Every row gives one point. Two turns around zero, p and q, are shown by what they do to some points. Where does a point land after both, in the order given? Backwards means that the second turn is done in reverse. Each puzzle has new turns, and all numbers are rounded.
In the rows, 128 means zero.

Turn p:
[110 117] => [135 108]
[190 112] => [155 186]
[ 84 155] => [93 90]
Turn q:
[143 102] => [120  99]
[113  73] => [ 78 101]
[143 140] => [147 125]
[114 197] => [168 186]
Where do these land?
p, then q: [ 99 115] => [111 101]
p, then q: [119 153] => [107 144]
q, then p: [158 124] => [155 141]
q, then p backwards: [70 98] => [137 193]
p, then q: [194 150] => [172 182]

Turn p:
[114 120 141 187] => [107 115 166 171]
[ 75 201 195 155] => [ 61 150 211  89]
[156 121  82 136] => [125 122  81 156]
[119 105  99 103] => [149 100 101 117]
[142  99 112 118] => [155 119 107 140]
[161 123 140  69] => [170 163 103  95]
Turn q:
[163 182 125 102] => [161 175 125 167]
[130  99 199  97] => [111 155 195  92]
[129 141  92 162] => [132  99  96 156]
[150 106 140 147] => [135 103 156 131]
[153 126  94 119] => [167 121 111 130]
[ 81 132 190 169] => [ 46 122 159 137]
[ 91 110  57  99] => [144 121  56  83]
Where do these land?
p, then q backwards: [141 130 201 162] => [165 150 194 109]
q, then p: [128 125 101  48] => [113 173  68  92]
q, then p: [ 86 120 103 163] => [141  70 115 130]
q, then p: [131  98  95 163] => [171 104 115 153]
q, then p: [154 167 140 104] => [ 88 162 133 139]

Turn p:
[151 106 120  87  59 102  99 142] => [133 156 131  63  75 118 130  91]
[ 83  68  99 154 153 137 133 225] => [111  90 145  47 190 106 131 195]
[159 116 127 135 160 148  85 117] => [154 114 160 136 125 154  84 130]
[135  83 118 158 134 133 128  54] => [121  78 174 163  94 157 151 117]
[110 154 156 109 103  96 153 182] => [119 179 100 104 150  78 146 129]
[103 108 157 113 144 155 174 152] => [121 152 134 122 176 146 170 155]
[158 140 147 160 142 142 123  99] => [132 131 148 176 110 138 109 142]
[119 160 146 123  87 161 150  89] => [ 90 160 103 161 104 160 145 115]
[171 141 115 117 130 140 148 141] => [163 144 107 128 110 138 128 155]
[113 154 117 121 149 111 114  90] => [133 104 113 159 135 127 118  90]
[106 178 105 130 146  84 102 118] => [131 101  92 148 139  88  97  90]
Turn q:
[158 162 171 152 103 128 119 145] => [144 125 151 158 110 113  75 147]
[ 87 136 173 150 134  80 103  91] => [143 166 154 122 101  57 150 129]
[158 142  67 153 118 167 120 120] => [109 119  76 178 156 149 117 115]
[117 125  84  68 159 107 127 130] => [ 79 137 112  76 152 144 152 142]
[128  98  91 178  80 124  88 104] => [156 103  62 162 133  82 142 119]
[ 69 137 121  68 121 101 166 141] => [ 97 140 128  65  74 153 157 140]
[112 140 183  95 140 146 126 140] => [119 128 180  99 109 128 103 106]
[136 178  98 140 131 135 153 137] => [ 96 147 117 165 117 159 120 147]
[188  58 130 133 144 153 138 137] => [182  94 132 123 194 160 124 120]
[146 118 115 109 130 147 137  90] => [136 152 105 116 152 145 120 103]
[110 115 174 162 149 123 131 173] => [146  97 191 145 112 119 146 139]
Where do these land?
q, then p: [154 119 141  99 105 137 158  74] => [160 134  93 142 103 161  87 109]
p, then q: [ 74 137  99  95 133 109 149 110] => [135 159 103 117 152 158 179 112]
q, then p: [ 90 127 133 111 146 122 143 154] => [108 159 128 119 140 140 164 123]
q, then p backwards: [206 141  96 174 139 141 117 134] => [113 178 144 150 201 159 138 125]
p, then q: [ 67 110 138 124 139 117 142 142] => [121 155 159 104 134 144 175 124]
p, then q backwards: [ 55 119 142 148 127 100 132 108] => [102 127 103 133 173 153  72 140]
p, then q backwards: [ 69 109 140 148 141 123 163 175] => [137 113  94 114 181  87  86 138]
p, then q: [145 147 141 115 139 169 108  97] => [121 121 125 170 136 117 106  88]
p, then q: [120 129 112 117  78 152 119 116] => [112 125  96 116  96 135 125  94]
p, then q backwards: [224 105 120 130 134 130  75 132] => [144 134 218 124  80 121 170 141]
p, then q: [203 164 145 147 126 107 100 166] => [110 111 114 142 131  76  71 185]

Turn p:
[163 168  86 116 160 154 200  82 190 143  90] => [102  96 186 146 165 115 166  59 107 162  61]
[120  63 102 111  86 123 117 111 116 131  73] => [168 136 130  74 132 135 117 101 174  78 104]
[144 116 128 103 195 123 159 140 198 155  92] => [110 118 131 163 160  91 155 134 131 132  34]
[119 164 101 162 127 154 140 156 129 151 198] => [ 89 125 133 146  79 181 142 144 106 175 141]
[129 208  98 144 106 111 116 125 149 125 161] => [ 78 166 136 132 115 133 122  96 109 187 158]
[130 111 163 143 135  99 149 181 132  75 190] => [ 85 118 101 188 143 153 120 176 156 111 173]
[157 109 123 108  72 138  74 129  76 154  53] => [192 161 148  58  94  83 146 113 161  95 145]
[111 149 161 147 129 104 166 137 104 139 153] => [110  82  93 136 123 125 128 138 130 156 159]
[ 62 127 134 112 178 163 169 142 181 101  48] => [ 77  78 159 120 146  80  83 131 105  81  46]
[123 142 148 198 143 115 117 121 142 121 177] => [129 125 109 189 106 149  88 132 119 167 149]
[126 105 100 109 122 101  80 115  50 124 123] => [169 162  81  89 112 135 144 110 112  82 163]
[158  88 137 104  87 165  59 106  50 111  93] => [217 161 155  77 114 118 135 135 126  67 178]
[123 115 183 108 123 115 117 119 146 135 213] => [137 136 102 144 174 164 119 194 129 172 154]
Turn q:
[ 65  80 164 169 128 106 165 105 181 164 149] => [109 131  95 140  81  88 213 181 114 129 152]
[166 113 118  80 114 136 137 178 123 165 158] => [118 103 125 119 151 154 102 143 128 207 128]
[165 142  80 117  94  54 119 128 114 110 106] => [102 161 203 138 124 154  81 154 149 120 122]
[152 130  69 161 140  82 200 110  82 106 157] => [130 137 166 111  68 145  97 175  91 115  51]
[ 67 125 127 188  79 137  97 164 122 147  88] => [ 73 165  69 150 164 150 148 149 139  76 141]
[118 120 179  91  97 149  92 175  67 106 162] => [134 129  83  72 142 182  90 106 117 143 189]
[ 80 122 142  77 173 168 141  65 142 163  75] => [158 146 131 133 128 115 225  57 150 149 109]
[130 152 114 110 141 143 116  85 107 149 155] => [132 125 134 151 100 137 123  77 102 145 118]
[176 146 145 139  85 108 151 116 128 107 108] => [106  93 161 114 108 140 105 140 170 100 127]
[149  79  66 185 146 175  84 163 173  89 140] => [114 150  86 134 179  31  69 148 113 121 100]
[145 182 164 116 139 130 127 158 178  68 156] => [202  87 124 145 130 114  87 148 156 110 169]
[123 145 166 104 199 149 107  89 119 162  82] => [157 111 157 131 161 125 196  57 107 121 130]
Where do these land?
q, then p: [115 114 160  88 161  87 122 167 136 101 113] => [116 128 132 165 148 121 188 173 117 149 141]
p, then q backwards: [ 83 150 121 123 184 125 143 114 116 166 103] => [143 104 120 166 160 175 151 118 107 147 165]
q, then p backwards: [ 83 181 104  80  86 168 123 136 117 181  91] => [168  93  75 155 124  71 159 113 166 132 184]
q, then p: [173 148 127 141 127 149  93 166 124 175 155] => [174 126  90 134  88 154 112 143 100 102 101]
q, then p: [161 135  82 175 100  80 173 161 193 143 167] => [104 144 102 138  45 102  95 172 199 107 121]
p, then q: [ 98 139 154  81  80 111 138 115 166 159 169] => [157 128 118 164 177 137 167 116 109 192 126]
q, then p: [111 124 106 157 136 175  57  70 101 184  84] => [135  72  97 118 148 134  71  52  61 130 131]
q, then p: [142 115 169 127 115  75  84 103 118 134 103] => [115 101 113 133 167 151 101 175 103 146 163]
p, then q backwards: [145 156  89 120 177 116 122 141  86  73 146] => [ 79 139 147 178 136 116  75 100 111 160 132]
q, then p: [173  76 116  99  87 152 149 119 116 119 118] => [125 153 117  72 160 108 114 147 132 147  77]
q, then p backwards: [ 94  67 156 145  76 174 145 188 106 115 173] => [ 49 130 145 100 114  61 114 150  89 167 168]
p, then q: [178 182 163 191 140 109 168  75  94  82 181] => [ 74  98  97 126  66  89 125 128  22 130 114]
p, then q: [ 88  77 110  81 144 133 159 158 183  74 113] => [197 177 108 108 179  97 153 123 147  79 138]
p, then q: [147 127 135 185 180 137 116  79 135  86  78] => [ 82 123 175 102 112 101 107 108  95  56 145]
